Each row of a before or after table is a point. The points were changed in one or more steps. Then noise was added and the rows were shuffled. The steps act on columns, c1 being the first. What was done? A step turns or swaps two columns, mirrors them in a line or flattens them onto one, adds a multiple of one to another, or multiplies or shifts one. Angles are multiples of 10 degrees, from the lower column toward the higher: turns from -170 to 170, lines from 10 to 170 but not 90. Use the fewest steps. Two steps may share a column if one is a turn and the other turns, adds or multiplies; they go together, in the order done. Otherwise the lowest column goes first.

Before (10 x 3)
[[-4.1  1.4  6.2]
 [-1.9  3.3 -0.6]
 [ 3.4  7.8 -2.1]
 [ 3.6 -2.3  5.2]
 [ 2.4 -4.1  0.3]
 [-1.3  6.0  6.5]
 [ 0.9 -3.5 -1.9]
 [-6.4  2.0  8.6]
 [-3.6 -3.5  2.5]
 [-4.4 -5.2  3.0]]
After (10 x 3)
[[ 0.8 -6.5 -2.6]
 [ 2.2 -7.3  0.5]
 [ 3.7  4.9 -2.6]
 [-3.1 -6.0  2.2]
 [-3.9 -1.6  6.2]
 [-1.5  0.4  0.0]
 [-4.6 -7.9  3.1]
 [-0.8  2.8  6.7]
 [ 3.2 -5.3  5.0]
 [-6.5 -0.9  8.9]]
Steps: shift c2 by -3.0

Before (13 x 4)
[[-2.3 -2.6  1.3  1.7]
 [ 6.8  3.0 -1.8  0.0]
 [ 6.8  5.5 -3.4  5.9]
 [ 5.4 -1.2  2.4 -0.7]
 [-2.6  8.7 -3.8  5.7]
 [-1.4  4.9 -4.4  0.8]
 [-3.4 -4.1 -6.0 11.6]
 [ 0.6 -0.1  2.2 11.4]
 [ 2.5 -3.9 -7.8  1.6]
 [ 9.9  0.2  1.7  3.1]
 [ 3.2 -2.2  1.7  2.0]
 [ 3.3  3.2 -1.7 -2.1]
 [ 2.0  5.4 -0.2 -1.5]]
After (13 x 4)
[[  6.2   1.0  -0.5  -0.3]
 [ -1.2   1.3   1.7  -1.6]
 [  9.0  -2.1  -3.8  -1.2]
 [  2.2  -3.3  -0.9   1.7]
 [ -4.1 -10.3  -2.0   0.4]
 [  1.7  -1.3  -3.2   1.1]
 [ -3.4  -4.1  -3.1   1.0]
 [  4.7  -2.3  -5.1   0.5]
 [ -2.0   1.6  -8.2  -1.3]
 [  1.1  -7.1   1.9  -3.8]
 [  3.6   0.4  -0.1  -1.2]
 [ -5.7  -4.4  -3.7  -4.5]
 [  4.0  -8.2  -6.4  -0.1]]
Steps: turn c1 and c3 by -30 degrees; turn c2 and c4 by 140 degrees; multiply c4 by 0.4

Before (13 x 8)
[[ 7.3 -4.3  0.1 -6.1 -4.1  0.6 -1.1 -2.5]
 [ 3.9 -4.7  2.8  3.9 -0.4 -7.9  1.5 -5.5]
 [ 5.0  3.4  0.4 -2.4  4.6 -3.0 -0.7 -8.6]
 [ 1.5 -5.4 -4.2  3.2  0.1  2.5  3.8 -3.4]
 [-3.1  3.3  6.3  3.5  6.7  3.0 -0.8  0.0]
 [ 6.0  4.9  5.0 -0.1  5.5 -2.0  4.0 -4.0]
 [-3.3  1.5 -2.7  2.9 -3.7 -6.5 -2.3  0.4]
 [ 3.5 -0.2  5.6 -8.1 -3.5 -5.9 -2.4 -7.0]
 [-4.0 -6.5  5.5  2.2  5.2  0.0 -2.4  3.6]
 [ 0.6 -8.0 -2.1  3.2  3.5  3.7 -5.9  5.0]
 [ 2.9 -2.5  3.4 -2.2  9.4  2.4  3.8 -2.5]
 [ 2.3  3.3 -6.0  2.8  1.3 -5.4  4.8 -2.4]
 [-0.9  5.3 -1.9  3.1 -3.6 -4.0 -4.0  0.0]]
After (13 x 8)
[[ 6.8 -6.6 -2.2 -2.6  1.2  0.4  5.0  3.8]
 [-7.2 -4.8 -1.0  6.0 -4.4 -3.0  0.5 -2.9]
 [-0.7 -5.2  4.0 -2.9 -1.4 -2.0 -4.4 -3.3]
 [ 7.4  3.7 -1.0 -4.1 -0.4 -1.8  6.6 -0.1]
 [-2.4 -4.8  1.9 -0.1 -2.9  7.8  2.7 -5.9]
 [-3.1  5.5 -4.1 -1.2  2.2  4.7 -1.8  0.1]
 [ 0.5  3.2  4.8 -0.7 -2.8  5.5 -5.9 -2.6]
 [-4.9 -0.3 -2.2 12.0 -1.4  2.0  6.3 -7.0]
 [ 2.6 -7.6 -5.9 -5.8 -2.6 -1.6 -2.1  4.7]
 [-1.1  1.9 -1.9 -0.3  4.5  7.1 -2.4  0.4]
 [ 1.3  3.8 -0.8  5.5 -7.0  1.0  0.3 -8.9]
 [ 1.5  5.5  4.4  1.8 -7.8  1.2  5.1 -3.6]
 [ 7.1 -3.1  4.0  2.3 -8.1 -3.4  3.2 -1.9]]
Steps: turn c1 and c5 by -120 degrees; swap c3 and c7; add 0.3 times c8 to c4; turn c4 and c6 by 160 degrees

Before (8 x 9)
[[  5.1  -1.8   1.6   2.3   8.6   0.9   0.9   2.3  -4.4]
 [  2.3   5.8  -1.2   2.8   3.0  -0.1  -1.1  -0.7  -6.6]
 [  0.7  -1.1  -4.9   5.1   9.4  -3.6   2.7   0.6  -4.9]
 [ -2.9   0.0  -3.8  -1.4   4.0  -0.3  -2.2  -1.9  -4.7]
 [ -3.3  -2.5   1.2   2.1   0.8   0.2   5.0   5.1   4.8]
 [  5.1  -2.4  -3.5  -0.4  -4.5  -2.8  -3.5  -1.7  -5.8]
 [  1.6   5.2   1.3   0.2   7.7   1.5  11.7  -2.5   6.6]
 [ -3.5  -1.8  -2.3  -1.3 -11.0   2.8   7.3  -4.6  -5.3]]
After (8 x 9)
[[  5.1  -2.7   1.5   2.0   9.2   0.7   0.6   2.4  -4.3]
 [  1.1  -2.1  -4.5   6.1   8.9  -4.1   2.6   0.7  -4.9]
 [ -3.1  -0.4  -4.1  -1.4   4.3  -0.6  -2.3  -1.9  -4.8]
 [ -3.1  -3.3   1.5   1.9   0.3   0.2   5.0   5.9   4.9]
 [  1.3   4.2   1.2   0.2   7.1   1.9  11.2  -2.9   6.7]
 [  2.5   5.4  -1.6   2.6   2.8   0.0  -1.2  -0.1  -6.0]
 [ -3.9  -3.0  -2.5  -1.4 -11.3   2.9   8.2  -4.9  -4.8]
 [  5.2  -3.5  -3.7  -0.9  -4.2  -2.9  -4.1  -2.0  -5.9]]
Steps: shift c2 by -1.0

Before (13 x 11)
[[ -1.1  -0.7   2.6  -4.4  -4.2  -0.9  -2.8   0.7  -7.5  -1.0   0.3]
 [ -4.8   8.0  -0.9   0.4   0.4  -3.2   4.6   1.3  -8.5  -2.2  -0.6]
 [  1.3   3.3   0.8   0.5  -2.1   0.0   5.1  -6.2  -5.3   2.6  -1.0]
 [  0.6   1.1  -1.6  -1.4   2.6  -5.2  -1.3   1.7  -6.6   2.4  -0.2]
 [ -3.9   1.3   3.6  -1.3  -2.8   0.9   2.3   2.9   6.4   2.3   3.3]
 [  2.9   0.0  -0.6  -4.1   0.9   2.3   3.8   2.1  -8.2   0.8   4.2]
 [ -0.7  -0.3  -3.6  10.2  -2.2   1.0   0.9  -4.8   4.5  -6.4  -1.3]
 [  0.2  -3.0   0.4  16.8  -7.6   0.2   4.4   1.6   1.7   2.7  -0.9]
 [ -1.1   3.0  -3.1   0.2  -3.1   0.1   5.4 -12.8  -1.2  -0.2   0.0]
 [ -3.8   0.0  -3.9   5.7   0.5   2.7  -3.7  -0.4  -8.1   1.3  -1.3]
 [ -1.4  -1.5  12.6  -3.7   2.3   1.0  -3.9   0.5  -1.1   1.5   3.7]
 [ -3.7  -2.2  -0.2  -3.3   0.7  -2.5   7.2  -2.6  -6.3   0.7   2.2]
 [ -4.1   3.7   0.7  -1.4   0.0  -2.6  -7.3   0.0  -3.6  -3.5  10.0]]
After (13 x 11)
[[  8.4   0.8  -0.5  -4.5   0.9  -2.8   4.1  -0.9  -1.4   0.7   8.1]
 [ -4.1   2.5  -2.4  11.2  -2.2   3.8   0.7  -3.2   1.8  -6.2   0.1]
 [  4.6   2.7  -2.3   5.9   0.4  -1.2  -3.6  -2.5  -7.1   1.4  -5.0]
 [  0.3 -10.5   6.9  -4.5   2.6  -1.0  -3.9  -1.1  -2.2   1.6  -0.3]
 [  3.5  -1.2  -1.6  -3.9   0.9   3.2   7.1   0.9  -6.5   0.8   9.4]
 [  4.8   5.7   5.3   0.6   0.4   0.8   5.0   3.7  -8.3  -2.0   3.6]
 [  6.1  -2.3   0.8  -2.7  -4.2  -0.2  -2.8   1.1  -4.5  -1.2  -2.6]
 [  5.1   1.4   2.9   1.6  -2.1   5.4   5.1  -3.7  -1.0   2.6   4.5]
 [ -1.3  -2.2  -1.7  20.3  -7.7  -1.5   4.1   0.6   1.1   2.7   3.5]
 [ -7.7  -1.8   3.3   0.1  -2.7  -3.1   2.1   0.6  -0.3   2.5   5.6]
 [  0.6   4.2   0.2   1.8  -3.3  10.9   5.3  -6.3  -1.5  -0.2   5.8]
 [  5.7   1.9  -0.5  -3.1   2.8   1.1  -1.3   5.6  -2.8   2.8  -1.3]
 [  1.3   2.2   3.6  -1.6  -0.5   1.3  -7.8   2.6  -5.2  -3.5   2.7]]
Steps: turn c1 and c9 by 60 degrees; turn c2 and c3 by 50 degrees; add -0.5 times c5 to c4; mirror c6 and c8 in the line at 120 degrees; add 1 times c7 to c11

Before (11 x 14)
[[-0.5 -6.0  7.6  2.7  4.8  4.3  7.0 -8.0  2.8  2.5 -3.6 -1.1  2.3 -0.2]
 [ 0.2 -5.2  4.1 -1.5  6.2 -6.9  6.1  1.0 -4.7  0.3 -4.5 -1.1  1.4 -1.6]
 [-7.0 -4.1 -1.0  3.0 -1.2 -1.3 -3.3 -2.0  5.5 -7.7  1.3 -0.7 -4.0 -4.2]
 [-1.1 -6.4  2.8  6.9 -2.8  4.2  3.9 -8.2 -2.9 -0.1 -2.8  4.9  4.3 -3.2]
 [ 4.1  1.6 -1.4 -4.2 -6.0 -2.4  2.9  3.9  2.6 -4.4  2.5 -5.7 -1.4  4.1]
 [ 3.1 -0.4 -0.5 -5.4 -2.1 -4.4 -0.4  6.1  5.6 -3.0  7.5 -1.3 -2.7 -7.4]
 [ 3.3 -2.3 -8.8 -1.4  0.6 -3.9 -0.1  5.9  6.3 -0.7  4.4 -1.5 -3.5  0.2]
 [-1.1  0.4 -4.0 -1.2 -3.1  2.7  8.3  8.4  1.6 -1.3  4.7 -6.9 -0.2 -1.2]
 [-6.9 -7.5  3.8 -1.5  0.4  3.0  5.1 -5.5  1.4 -0.6 -1.5  6.3  5.0  1.5]
 [-2.9  0.2  5.9  5.4  4.1  5.2  3.2 -3.2  0.8 -2.1 -4.2  5.5  6.3  0.5]
 [ 0.7  3.7 -4.8 -3.8  0.2 -4.0  2.3  3.1  0.2 -2.1 10.5 -3.1 -7.0 -0.2]]
After (11 x 14)
[[ 2.8  2.4 -0.6 -4.3 -0.8 -4.3 -5.9 -0.3 -1.0  8.3  1.1  1.4 -4.9 -1.7]
 [ 1.1 -2.2 -3.0 -1.8  7.6 -6.8  3.7 -0.2  7.0 -3.7 -1.8 -3.1  0.9  0.6]
 [-1.4 -2.2 -0.4 -3.3 -2.6 -4.3 -0.6 -0.7  2.0 10.0  3.1  6.1 -6.4 -2.2]
 [-2.8  2.6 -3.9  0.3 -2.0  3.2 -3.2  0.1  7.9  4.7  1.1  7.0 -0.6 -0.1]
 [ 1.3 -1.1 -4.8  0.9  7.6  4.3 -3.9  0.2  6.3 -4.2  0.2 -6.4  1.8  0.8]
 [-4.8  3.0  3.4 -2.4  6.5  3.0 -1.9 -0.3  4.9 -1.1 -0.7 -6.3  4.7  1.6]
 [ 3.1  4.7 -4.4 -3.2 -4.4 -2.1 -3.0 -0.5  2.4  4.0 -2.3  3.8  0.2 -0.1]
 [ 0.2  5.9  2.8  5.7  4.2  4.2  2.2  0.7  4.6 -2.4 -1.3 -4.5  2.9  1.0]
 [ 0.7  0.8  3.2 -0.1  2.1 -3.8 -5.9  0.1 -1.5  4.5  1.9  8.1 -3.2 -1.4]
 [-0.4 -3.4  1.6  5.4  2.0  5.4 -1.3  0.9  3.0 -2.5 -3.9 -7.7  5.7  2.2]
 [-7.1  2.7 -0.4  2.5  2.5 -1.1 -5.1  0.7 -4.2  4.7 -6.2  0.9 -5.1 -1.7]]
Steps: turn c3 and c12 by -120 degrees; add -0.3 times c12 to c1; mirror c2 and c5 in the line at 120 degrees; flatten c4 and c8 onto the line at 10 degrees; turn c7 and c9 by 100 degrees; mirror c10 and c11 in the line at 60 degrees; flatten c13 and c14 onto the line at 20 degrees

Before (10 x 18)
[[  1.9  -1.8   1.7  -3.0  10.4  -0.9   1.8  -3.5   1.4   0.9  -1.2   1.6
    1.6   7.6 -11.0  -1.2   0.0  -2.1]
 [ -7.0   6.9  -2.3  -3.0   8.4   0.3   1.3   6.3  -2.2  -3.4   1.9   2.5
    2.9  -3.6  -4.7   1.1  -5.8  -0.5]
 [ -1.9   5.3   0.2  -5.8  -6.2   1.0  -1.6   2.6   1.8   0.5   1.1  -2.0
    4.5  -5.7   3.0  -2.2  -4.1   0.3]
 [-16.7   5.3  -0.5   1.0  -5.9  -2.3   1.6  -7.1  -7.8  -2.5  -6.8  -0.9
    1.9   3.3  -0.2   1.6  -2.9 -14.6]
 [ -8.1  -2.4  -2.3   1.9  -1.8  -1.9  -0.8   4.7  -3.0   0.7   0.8  -3.2
   -2.6   2.1   2.1  -8.1  -1.1   0.1]
 [  4.6  -5.1  -1.9  -6.2   0.8  -4.2  -5.4   6.4   0.6  -2.4   1.0  -1.8
    3.4  -0.6   3.4  -2.8   1.3  -7.3]
 [ -1.9   8.8   1.7   3.7   1.5  -2.4   2.8   7.1  -8.1   0.8  -0.4   2.3
    1.7  -1.7  -6.0  -2.4   1.3  -2.8]
 [  3.5   2.6   1.1  -3.8   0.9   9.0  -3.2   7.0   0.2  -1.4  -1.7   0.4
    1.9  -2.5   2.8   1.4  -0.6   0.8]
 [  6.2   6.4  -2.4   1.9  -2.5   4.4  -1.9   0.7  -1.8  -1.8   2.3   2.5
   -1.9  -3.6   2.6   2.3  -2.4  -4.5]
 [ -1.5   4.3  -3.8  -4.6  -1.4  -4.1  -1.3  -8.9  -6.8  -0.8   1.1   1.9
    6.4   6.8  -3.0   0.5  -3.3   2.3]]
After (10 x 18)
[[  3.3   3.2   1.7  -4.2  -1.2   9.1   4.0   7.3  -1.1  -0.3  -2.2   0.5
    0.0   3.3   2.9   2.0  -0.5  -0.6]
 [  5.9   5.7  -1.9   2.1   4.6   5.1   2.5   1.0   2.8   0.6   2.4   2.3
    4.1   1.1   2.8   2.4  -2.1  -1.7]
 [  2.4  -2.1   1.3  -2.5  -2.2  -0.8  -1.9  -3.5  -6.3   0.2  -0.6   1.8
   -5.8  -4.4 -10.5  -0.7   0.3  -7.5]
 [  4.2  -4.9  -2.4  -6.0   6.0  -3.4   6.3   5.9  -0.9  -0.6   1.3  -1.8
   -2.3   2.8   3.2  -2.4   1.1  -4.0]
 [ -7.4   6.3  -2.4  -2.5  -3.5  -0.3   0.8   6.0  -2.1   3.4   2.1   2.2
   -0.1   4.4  -4.9   1.3  -5.8  -7.3]
 [ -1.1   4.8  -3.8  -4.7  -2.9  -4.4   1.6  -9.0   6.3   0.1   1.1   1.8
   -9.6  -0.9  -2.0   1.4  -3.1  -1.0]
 [ -1.3   9.3   2.0   3.5  -0.3  -2.2  -2.7   7.2   7.2   0.6  -0.3   2.3
   -0.1   2.5  -6.0  -2.1   1.0  -6.4]
 [-16.5   5.6  -0.9   1.1  14.0  -2.4   0.0  -5.8   9.4   2.4  -7.1  -1.0
   -3.5  -1.4  -0.2   2.1  -3.0  -6.7]
 [ -8.1  -1.2  -2.4   1.2   0.7  -1.6   0.7   4.3   3.9  -0.8   1.0  -3.4
    0.4  -3.5   2.1  -8.4  -0.6   0.3]
 [ -2.1   5.5   0.1  -5.7   3.0   1.4   1.0   2.2   1.9  -1.1   1.1  -2.0
    0.6   7.2   3.2  -2.9  -4.2   5.5]]
Steps: turn c5 and c9 by -150 degrees; turn c5 and c18 by 60 degrees; turn c7 and c10 by 150 degrees; turn c13 and c14 by 140 degrees

Before (12 x 20)
[[  8.4  -3.1  -0.5  -5.8   2.1   1.1   2.8   3.3  -7.1  -0.9   0.5   3.2
    2.4  -5.2  -0.9  -5.6  -4.8  -7.0   1.7   0.9]
 [  2.4  -3.8  -3.8   1.8  -3.3  -0.5   2.9   1.2   6.5   1.5   3.0   4.8
   -1.2   7.0   0.5  -4.1   0.3   6.3  -0.8   7.3]
 [ -5.4  -2.2   5.0  -2.3   8.6   4.3   3.1   1.0  -5.3  -8.9   1.6  -2.8
   -5.0  -1.1   4.5  -2.3  -9.0  -2.9  -0.4   2.4]
 [ -5.9  -5.8   3.0  -5.0  10.1   8.2  -0.9  -2.5  -0.5  -5.8  -2.5  -1.7
    0.1  -2.0   5.1  -3.1  -1.8  -1.0   0.7  -6.0]
 [  1.5   2.7   0.4   2.0   2.0   3.0   3.1   2.9   5.3   1.4   4.8  -3.9
   -2.5   3.8  -1.9  -6.7   5.5   4.8  -2.2   5.9]
 [ -1.0  -1.9   1.8   0.0  -1.0   0.4   4.1   1.9  10.2   6.1  -0.2  -5.1
    1.0   5.1   6.5  -6.9   0.4  -0.6  -4.2   1.7]
 [  0.4   1.0  -3.9   2.9   3.5  -5.6   4.5  -0.6   6.6   3.4   6.9   0.7
    1.0   6.7   2.1  -1.6   3.1   3.2  -4.6   0.8]
 [  3.7  -4.4   1.1   1.1  -1.2  -3.2  -1.3   4.2   5.8  -2.0   0.1  -2.4
   -1.5   6.1  -2.8  -1.4   2.0   0.5  -6.8   0.9]
 [ -3.2  -0.3   9.6  -6.1   7.4   2.8   2.3   1.5  -3.4  -0.4  -6.0  -1.5
    1.8  -4.6  -0.5  -0.1  -7.1  -1.1   4.1   0.4]
 [  1.2   2.2  -7.9  -2.1  -2.5   1.8   1.1   3.8   4.6   4.1   0.9  -1.1
    0.4   4.0   0.6   0.1   0.3   1.4  -6.4   3.7]
 [ -4.1   0.1   3.7  -2.9  10.8   3.8  -2.3   2.7   2.9 -10.6  -1.5  -2.1
   -1.6  -4.0   3.8  -2.1  -7.3  -5.1   7.1  -1.0]
 [ 10.5  -2.6  -4.6  -2.3   3.5   2.9   5.3  -4.1  -4.0  -2.7  -2.7  -3.5
    3.2   0.2  -0.3  -1.1  -7.5  -1.9   2.3   0.6]]
After (12 x 20)
[[ -4.5  -8.9   3.0  -4.9   7.4   8.4  -1.0  -2.7  -1.8   7.1  -2.6  -1.7
    0.7  -1.9   5.2  -2.7  -1.7  -0.8   0.5 -12.3]
 [  1.9  -7.4   1.2   0.9   2.0  -3.2  -1.3   4.1   5.1  -0.9  -0.1  -2.2
    3.9   6.0  -2.6  -3.2   2.1   0.5  -6.9   2.1]
 [ -4.0  -2.6   3.8  -2.8  -0.3   3.7  -2.6   2.8   1.9   8.8  -1.6  -2.2
    5.9  -3.8   4.1  -3.0  -7.3  -5.2   7.3  -2.0]
 [  8.0  -6.0  -0.6  -5.8  -4.9   1.3   2.8   3.1  -8.5  -1.5   0.6   3.0
    3.5  -5.0  -0.8  -2.7  -4.9  -7.2   1.7   1.6]
 [ -7.4  -5.1   4.7  -2.3  -5.1   4.4   3.2   0.7  -5.8   6.8   1.8  -2.8
    5.7  -1.1   4.6   0.0  -9.0  -2.8  -0.4   4.7]
 [ 10.2  -5.7  -4.8  -2.4  -7.7   3.1   5.4  -4.1  -4.1  -0.8  -2.7  -3.6
    5.0   0.4  -0.5   0.5  -7.6  -1.6   2.3   1.1]
 [  1.1  -2.0  -3.7   2.8   8.3  -5.6   4.8  -0.5   5.4  -2.4   6.9   0.7
   -2.4   6.7   2.2  -3.8   3.0   3.4  -4.7   1.3]
 [  1.0  -7.0  -3.9   1.7  -2.9  -0.8   2.9   1.5   4.8  -2.6   3.0   4.8
    0.9   6.9   0.4  -6.3   0.1   6.3  -0.7  14.6]
 [  1.2  -0.7  -8.0  -2.2  -2.1   1.8   1.4   3.6   4.3  -3.5   0.8  -1.5
   -2.1   4.2   0.4  -1.4   0.4   1.3  -6.6   7.5]
 [ -0.2  -4.6   1.8   0.2  -0.5   0.4   3.9   1.9   7.0  -3.5  -0.2  -5.0
   -4.9   5.2   6.6  -9.9   0.3  -0.3  -4.0   3.5]
 [ -0.5  -0.4   0.5   2.0  10.3   3.0   3.2   2.9   2.6  -2.9   5.0  -3.7
    1.2   3.9  -1.9  -8.1   5.4   4.9  -2.4  11.9]
 [ -1.3  -3.3   9.4  -6.1  -3.3   2.8   2.3   1.3  -3.3   2.5  -6.1  -1.6
   -2.4  -4.8  -0.7   1.0  -7.0  -1.1   4.1   0.8]]
Steps: turn c1 and c13 by -40 degrees; turn c10 and c13 by -140 degrees; shift c2 by -3.0; add 1.5 times c17 to c5; turn c9 and c16 by -20 degrees; multiply c20 by 2
